Each row of a before or after table is a point. One or more steps were done to the points. Then noise was added and the rows were shuffled. The steps act on how far a point lies along the listed directions, d1 being the first. Name the steps. A step turns or swaps two directions, mirrors them in a line or flattens them onto one, adds a multiple of one to another, or multiplies one. Angles are multiples of 10 degrees, from the lower direction toward the higher: turns from -170 to 170, lines from 10 to 170 but not 90. Use the fewest steps. Two steps may share a direction if one is a turn and the other turns, adds or multiplies; they go together, in the order done. Otherwise the lowest direction goes first.
In the rows, 128 means zero.

Directions:
(1): [113 169]
(2): [ 87 113]
Before, 14 rows:
[[102 122]
 [163 115]
 [172 144]
 [100  88]
 [163  67]
 [188 152]
 [109 113]
 [199  94]
 [144  93]
 [176 155]
 [119 109]
 [144 163]
 [176 104]
 [122 128]]
After:
[[189 151]
 [116 117]
 [172 145]
 [ 95 103]
 [148 107]
 [107 117]
 [168 126]
 [187 126]
 [177 149]
 [123 127]
 [149 148]
 [136 115]
 [102 120]
 [158 129]]
Steps: multiply d1 by 0.4

Directions:
(1): [ 91  82 170 145 121 128]
(2): [148 112 103 169  85 100]
Before, 9 rows:
[[116 151 141  96 181 159]
 [160 152  89 139 115 121]
 [188 175  67  96 136 147]
 [127  82 130 169 104  82]
 [157 170  97 106 137 116]
 [132 167 141  85 172 153]
 [124 116 131 156 120 131]
 [150 160 111 104 151 148]
 [ 63  95 170 104 159 151]]
After (9 x 6):
[[109 146 150  86 166 138]
 [162 147  54 142  97 100]
 [162 173  89 115 152 138]
 [160 182 108  95 153 138]
 [136 150 126 102 160 152]
 [ 97 119 160 115 156 152]
 [124 115 128 156 122 132]
 [115 135 153  64 183 185]
 [113  72 149 162 115  87]]
Steps: swap d1 and d2

Directions:
(1): [ 63  87 129 137 125 125 122 145 167 127 177]
(2): [111 140  93 162 177  86 119 148 118  80 108]
(3): [109 162 152  87 133  73 178 150 126 147 134]
(4): [149 125 182 107 177 149 135 115 154  78 144]
(5): [ 69 132 130  96 137 160 125 113 133 127  62]
Before:
[[100 166 102 123 140 148 143 122 106 125  73]
 [ 63  85 135  87  78 162 126 126 185 166 150]
 [158 102 136 186 112 127 112 126 138 120 193]
 [171 110 150 128 109 142 126 113 135 163 180]
 [161  98 142 177 126 170  86  93 121  96 183]
 [ 97 149 110 120 163  97 130 126 116  89  71]
 [157 106 116 173  72 163  85 120 123 154 186]
 [ 75 149  94 120 134 100 135 145 130 121  81]]
After:
[[105 151 115 114 114 177 139 112 118 147  87]
 [117 169 121 140 122  46 151 170 110 138 175]
 [104 115 113 118  86 177 110 111 140 153  94]
 [145 136 114 154 171  72 133 144 122 112 159]
 [130 159 178 110 139  70 172 132 114 122 190]
 [124 115 145  97  93 182 117  89 134 143  94]
 [ 54 115  84 132 154  93 120 153 160  96 109]
 [147 134 155 153 122  78 154 144 132 131 195]]
Steps: multiply d1 by 0.7; turn d2 and d3 by -170 degrees

Directions:
(1): [154  90 115 143 124 133  94 153 137 130 124  94 156  87 168  95  85 192]
(2): [139 135 115 144 122  64 110 120 186 109 124 117 109 101  48 130 125 145]
(3): [139 113 143 168 120 127 147  60 163  94 192 102 156 160 153 128 132 126]
Before (13 x 18):
[[123 132 126 132 134 104 113 130 148 135 122 125 118 111  98 122 116 148]
 [146 129 110 136 127  79 110 132 172 109 123 100 116  98  92 125 129 156]
 [125 133 150 152 126 141 168  66 153  98 188 125 137 178 127 143 157  87]
 [124 130 141 130 127 127 141 105 133 122 156 132 134 144 136 122 133 112]
 [133 101 130 124 132 143 121 134 121 135 120 118 143 133 155 115 113 149]
 [137 119 105 131 128 110  96 129 155 116 135 109 128 116 119 115 109 168]
 [127 122 137 129 122 166 144 111 114 143 143 116 146 146 177 112 133 118]
 [104 136 133 112 120 153 148 121  88 145 125 148 134 146 148 131 146 107]
 [127 132 135 117 126 119 146 113 130 125 150 138 121 157 110 154 157  95]
 [108 139 129 130 132 125 130 131 115 132 131 144 123 144 125 135 127 119]
 [130 123 130 129 129 146 132 118 124 128 133 120 130 137 152 116 125 135]
 [136 123 122 125 129 144 130 144 103 144 125 121 132 130 162 121 123 128]
 [129 114 136 145 128 145 141 122 126 124 147 119 140 146 167 124 121 126]]
After:
[[126 120 132 123 129 167 135 124 104 135 131 122 135 141 176 115 125 132]
 [140 106 112 109 133 157 100 202 106 153  85 122 132  80 148 101  96 171]
 [ 97 129 137  95 126 200 152 144  42 166 114 156 147 152 205 123 141 105]
 [126 104 141 126 132 163 142 108 110 131 143 122 151 162 179 123 128 126]
 [121 113 140 110 127 217 147 139  62 165 130 124 159 151 241 103 126 119]
 [139 129 107 149 123  74 102  96 195  95 156 104 118 124  75 124 122 157]
 [127 141 124 147 129  66 114 104 188 116 137 120 109 111  51 130 125 144]
 [127 123 137 124 130 175 153 125  81 144 145 127 142 161 201 127 136 104]
 [156 140 103 161 120  11 102 104 239  81 134  89  97  85   7 133 136 160]
 [129 121 128 113 129 137 118 152 112 143 121 131 134 113 151 108 113 138]
 [134 121 117  99 129 120 112 173 113 150 104 135 118 112 113 135 130 134]
 [126 106 135 131 132 174 138 147  94 141 133 124 147 143 205 116 113 132]
 [107 136 128 126 132 132 127 143 105 139 123 145 124 139 136 130 123 124]]
Steps: mirror d1 and d3 in the line at 40 degrees; multiply d2 by 2.5

Directions:
(1): [173 204  89 121 169 150 161  93 108 123 147 119 133 177 139 128 146 122
 171 114 135  77  90 133 139 119 150 113 182  96 103 151]
(2): [104 111 120  61 121  71 186 100 131 109 111 111  88 127 175 128 144 184
 150 107 166 107 122 118 121  86 136 162  80 116 152 141]
(3): [120 129  80 115 139 140 141 138  62 210 129 171  90 156 125 175  92 116
 122 126 116 137 110 147 129 110 105 102  91 114 174  85]
(4): [113 123 114 152 117 117  76 119 124 177 120 164 135 131  97  95 138 161
  97 159 174  72  60 131 121 121 141 171  93 129  68 139]
(5): [108 136 145 151  78 120 145  95 129 161 129 154 133 162 149 178 187 104
 174 161 139 126 176 139 142 155 190 110  99 179 105 128]
Before:
[[133 145 122 128  99 114 110 133 140 125 122 139 143 119 114  83 161 153
  105 117 148  86  94 128 115 124 163 153 126 134  88 161]
 [ 82 122  80  74 109  74 163 122  56 212 108 176  40 164 152 161  75 182
  116 138 154  97  62 150  96  66  90 173  23 106 153  97]
 [139 113 157 155 118 171 108 170 127 140 135 138 155 132 110 162 138  87
  113 112  97 186 178 144 125 161 120  97 134 150 160 101]
 [138  88 158 155 122 145  77 169 137 128 139 134 150  75 104 129 107 118
  116 150  76 178 168 143 114 146 125 124 124 157 146 108]
 [130 132  80 146 185 152  87 182  82 163 134 138 104  98  92 110  69 110
   38 135  96 136  39 129 126 107  80 114 135  76 150  97]
 [150 150 118 110 165 150 133 126 109  99 125  98 123 120 127  80 107 131
  115 110 106 105 105 115 113 127 111 140 154  91 143 139]
 [157 117 118 120 174 168 106 163 135 100 139  99 133  93  80 102  89 102
  102  97  86 187 147 114 120 135  37 106 159 109 167 104]
 [145 156 110  58 159  86 201 117 111  74 121  85 103 128 145 143  89 158
  151  90 123 158 131 156 133 106 108 124 148  86 213 127]
 [ 88 137 137 127  89 104 175 111 115 151 133 116 108 137 163 154 144 114
  166 151 122 140 170 135 143 110 149 107  65 160 149 110]
 [121 131 106 122 143 146 160 127  98 164 146 130  92 162 155 156 107 114
  133 118 108 152 141 125 138 122 125 121 119 128 155 100]
 [ 98  69 130  68 123 129 190 172 121 122 101  98  70  96 157 171  57 127
  116  89  78 202 193 130 134 117  89 106 110 102 249  72]
 [163 177  93 152 140 170 138 153  63 173 130 164 114 152 102 174 108 107
  162 125  98 146  97 124 139 131 112  67 164 100 157  88]
 [132 135  95  47 151 114 172 123  93 141 134 115  91 135 148 117  99 177
  147  98 129 110  96 124 105  78  99 140 107  97 174 124]
 [156 126 118 172 122 166  93 137 135 148 142 135 163 133 108 148 118  74
  111 139  84 151 153 138 130 162 108  92 151 145 124 104]]
After, 14 rows:
[[153 169  99 155 130 167 134 153  67 178 128 168 114 148 101 178 113 106
  161 132 101 150 104 125 140 137 114  68 152 109 156  83]
 [102 136 129 113 118 110 177 125 112 127 134 101 103 124 158 138 118 118
  154 129 110 147 157 131 138  98 123 107  87 136 166 107]
 [121 129 106 124 142 144 158 128  98 167 143 130  90 163 155 156 107 115
  134 117 109 153 142 125 138 122 123 120 117 128 153 100]
 [ 96  86 130  88  96 126 196 142 117 153 104 121  76 128 166 195  99 117
  147 115  96 178 201 138 144 130 136 100  94 126 217  82]
 [139 128 124 145 134 162 107 131 134 141 141 130 138 124  89 131 140  94
  132 133 109 166 163 126 132 155  94 104 130 147 130 111]
 [135 141 121 124 103 115 109 141 141 119 123 135 141 111 111  79 150 155
   97 110 143  91  91 125 112 119 153 155 131 126  97 163]
 [145 103 153 156 124 149  83 159 131 132 142 137 154  87 107 132 114 118
  127 155  79 168 165 148 117 148 137 120 130 157 137 113]
 [ 85 126  78  72 116  76 163 124  55 206 109 176  38 163 151 159  70 182
  115 134 152  96  57 148  96  63  85 174  30 103 155  96]
 [126 154 119  79 126  76 197 100 113 103 119 111 106 146 151 167 125 151
  169 118 139 147 147 166 141 124 144 122 120 119 187 129]
 [135 150 128 125 137 142 129 109 111 125 122 117 128 134 131  99 137 124
  130 133 117  98 120 119 117 143 140 139 129 117 125 141]
 [114 139  87 168 151 147  88 157  83 197 134 164 108 123 101 135 111 102
   61 162 115 121  54 138 135 124 123 113 107 109 119 100]
 [121 133 101  59 127 109 168 110  95 163 130 132  94 145 151 135 123 173
  157 117 138 106 105 129 110  88 124 139  86 121 158 124]
 [144 121 155 154 124 172 111 168 128 138 137 138 156 136 110 161 140  87
  118 110  97 181 175 145 126 161 122  95 140 146 159 105]
 [157 129 116 171 123 167  92 136 133 148 144 134 161 134 110 147 117  76
  111 137  84 150 152 137 131 161 106  93 154 144 124 105]]
Steps: multiply d1 by 0.7; flatten d4 and d5 onto the line at 160 degrees
